Each row of a before or after table is a point. One or more steps were done to the points. Then noise was added and the rows were shuffled. The steps act on columns, c1 being the first. What was done? A step turns or swaps two columns, mirrors them in a line or flattens them onto one, adds a multiple of one to another, or multiplies or shifts one. Angles are multiples of 10 degrees, from the lower column toward the higher: turns from -170 to 170, lines from 10 to 170 but not 90. Use the fewest steps. Two steps may share a column if one is a turn and the other turns, adds or multiplies; they go together, in the order done. Otherwise the lowest column goes first.

Before (14 x 3)
[[ 39  26 -10]
 [ -3  27   6]
 [-21  20 -26]
 [ -6  -4  -1]
 [-19 -27  -3]
 [ -4  -5   1]
 [-24  -1   1]
 [ 37  33 -33]
 [-19  28 -60]
 [  2  17 -19]
 [-16  20  -1]
 [  2  18   7]
 [  2  27  10]
 [  9 -14 -25]]
After (14 x 3)
[[ 10  28   1]
 [-19  18   2]
 [ -2 -27 -21]
 [-34  33  38]
 [  7  18   0]
 [  0  -4  -6]
 [-60  29 -18]
 [  0  -1 -22]
 [  1  -4  -4]
 [-26  20 -21]
 [  6  28  -2]
 [-24 -15  10]
 [ -2  20 -16]
 [-10  27  40]]
Steps: swap c1 and c3

Before (10 x 6)
[[ 39 -20   8 -39 -22 -27]
 [ 34  -5  -4  -5 -17 -43]
 [-22 -24   5   4 -54 -10]
 [-24 -10   4   8   9  60]
 [-11 -42 -19  13  19  36]
 [-22 -23  11 -26 -20 -34]
 [ 13   9  25   3   2  -1]
 [-27  29  22 -18  26  13]
 [ 30  17 -13 -32  10 -15]
 [ 31 -39   4 -33  19 -32]]
After (10 x 6)
[[ 30  39  16  -2  22 -26]
 [-21  33  22  -2 -21 -15]
 [-10 -10 -30   2  21 -51]
 [ 39  27  17   2 -20 -12]
 [-22  15   9  -2 -54 -22]
 [ 28  13  -8  -2  11  22]
 [-24 -53 -17  -1   8 -29]
 [-27 -29  16   1  27  22]
 [  8 -10  25  -1   4   4]
 [ 37  41  10  -1 -19   5]]
Steps: turn c3 and c6 by 20 degrees; turn c2 and c6 by 110 degrees; multiply c4 by 0

Before (12 x 8)
[[  3 -10  32   1  -2   1 -29 -32]
 [ 60  -6  -4 -28   6  28  -7  26]
 [ -5 -10  -5 -14  -5   1  -3  10]
 [  5   1 -13 -16  -9 -15  12  21]
 [  7   4  -1  -6 -13 -17  -8  -6]
 [ -3   1  -2   6 -16   2  -2  19]
 [ 26   5  -8  18   2  14 -21 -45]
 [ 25  -3 -24 -15   5  51 -12  23]
 [ 14 -27 -13  -9 -17  -8  12  14]
 [ 14   3   3  11 -29   8 -34 -29]
 [ 37   1  23  19   1  23 -17 -28]
 [ 13 -15  -6   4  -1 -28 -16  15]]
After (12 x 8)
[[ -6   0  -1  -4   6  18  12   4]
 [ 13   7 -13  -3 -19  11  25  12]
 [  7   6  -1   1  10  -9  13  15]
 [ 16  24   4   2  32 -27  19 -14]
 [  3  30  32   7  11 -30  -2  -6]
 [  4  -7 -16   1  -2  18  13  19]
 [ 37  10  27   3  10 -25  -5 -28]
 [ 59  10 -10  -4   0  32  -6 -24]
 [ -4   8  -7  -2  -3   8   8   2]
 [ 27  15  -3  -1  15 -42  -7 -22]
 [ 25  13 -26  -3   1  33  -5 -48]
 [ 10  22  -4   1   0  11   2  29]]
Steps: turn c2 and c7 by 130 degrees; turn c5 and c7 by -110 degrees; flatten c3 and c4 onto the line at 10 degrees; turn c6 and c8 by -80 degrees
